Each row of a before or after table is a point. One or more steps were done to the points. Then noise was added and the rows were shuffled. The steps act on columns, c1 being the first. Write out the steps. A step turns or swaps two columns, mirrors them in a line or flattens them onto one, adds a multiple of one to another, or multiplies or shifts one. Angles are multiples of 10 degrees, from the lower column toward the higher: turns from -170 to 170, lines from 10 to 170 but not 90. Use the fewest steps. Two steps may share a column if one is a turn and the other turns, adds or multiplies; they go together, in the order done. Otherwise the lowest column goes first.
(in the rows, 128 means zero)

Before (9 x 2):
[[123 120]
 [134 126]
 [157 144]
 [128 122]
 [125 214]
 [243 152]
 [136 109]
 [130 118]
 [137 117]]
After (9 x 2):
[[ 94 122]
 [127 149]
 [129 134]
 [130 138]
 [ 14 147]
 [123 140]
 [123 130]
 [133 134]
 [103  47]]
Steps: turn c1 and c2 by 160 degrees

Before:
[[145 161  97  96]
 [133 105 160 196]
 [122 106 106 178]
 [133 135 210 169]
 [122 109 141 185]
 [ 84 129  38 167]
 [158 131 187 190]
 [121 172 153 169]
 [ 81 101 113 182]
 [125 169 152  82]
 [149 134 121 116]
 [131 155 130  99]
 [109 155 110  70]]
After:
[[106  81 129  97]
 [ 34  90 155 123]
 [ 99 153 107 167]
 [191  66 109 120]
 [130 153 125 159]
 [209  88 137 128]
 [151  79 139 166]
 [148 167 133 175]
 [127 137 105 134]
 [109 179 143 164]
 [139  78 137 100]
 [161  66 129  93]
 [106  79 171  90]]
Steps: turn c1 and c3 by -80 degrees; turn c2 and c4 by 100 degrees

Before, 11 rows:
[[116  97 132 134  79  94]
 [113 142 164 135 112 133]
 [140 109 124 153  60  99]
 [124 137 114 107 191 113]
 [149 117 173 144 124 132]
 [117 148 125 137 162 130]
 [154 122 134 152  91  91]
 [124 127 112  88 154 149]
 [109 145 104 127 173 131]
 [131 102 139 166 123 143]
 [132 161 100 103 171 159]]
After (11 x 6):
[[150 117 171 175 143 133]
 [114 100 135 165  91  94]
 [153 121 135 209 118  87]
 [119 153 125 140 168 135]
 [130 106 136 232 166 144]
 [141 109 122 223  89  97]
 [122 138 111  49 166 113]
 [111 148 172 156 119 134]
 [111 144 104 109 167 130]
 [123 130 113   3 115 145]
 [130 158  98  45 138 161]]
Steps: multiply c4 by 3; turn c4 and c5 by 20 degrees

Before (14 x 8):
[[138 126 125 141  80 112 144 152]
 [168 145 110 133 112 103 131  99]
 [183 132 102 139 134 115 130 157]
 [107 135 173 187 173 168 139 179]
 [171 174 128 124 117 102 120 135]
 [ 90 110 171 125 165 133  84  93]
 [172 110 101 102 103  91  94 127]
 [120 159 148 149 112 136 132 173]
 [101 105 173  58 195 175  70 135]
 [138 131 123 111 140  63 135 134]
 [129 104 153 131 145  83  93  83]
 [224 134 127 120  98  69 112 145]
 [162 111 172  92 140 106 105 113]
 [184 131 111 121  86 100 177 126]]
After:
[[146 155 122 108 136  86 136 133]
 [183 110 176 190 152 154 140 185]
 [183 134 142 150 114 117 131 175]
 [ 30 128 168 121 156 137  85 100]
 [122  96 173  56 180 171  76 138]
 [190 140 115 121  94 108 178 126]
 [140 132 174  90 134 115 107 115]
 [220 131 102 139 136 120 134 152]
 [ 59 145 145 126 135 105  91  89]
 [172 141 100 100 108 106  91 129]
 [248 150 124 123 114  80 113 142]
 [177 149 129 118 117  88 119 130]
 [125 147 109 132 116 101 127  97]
 [179 134 126 146  89 113 144 147]]
Steps: add 1.5 times c8 to c1; flatten c2 and c6 onto the line at 120 degrees; multiply c5 by 0.7
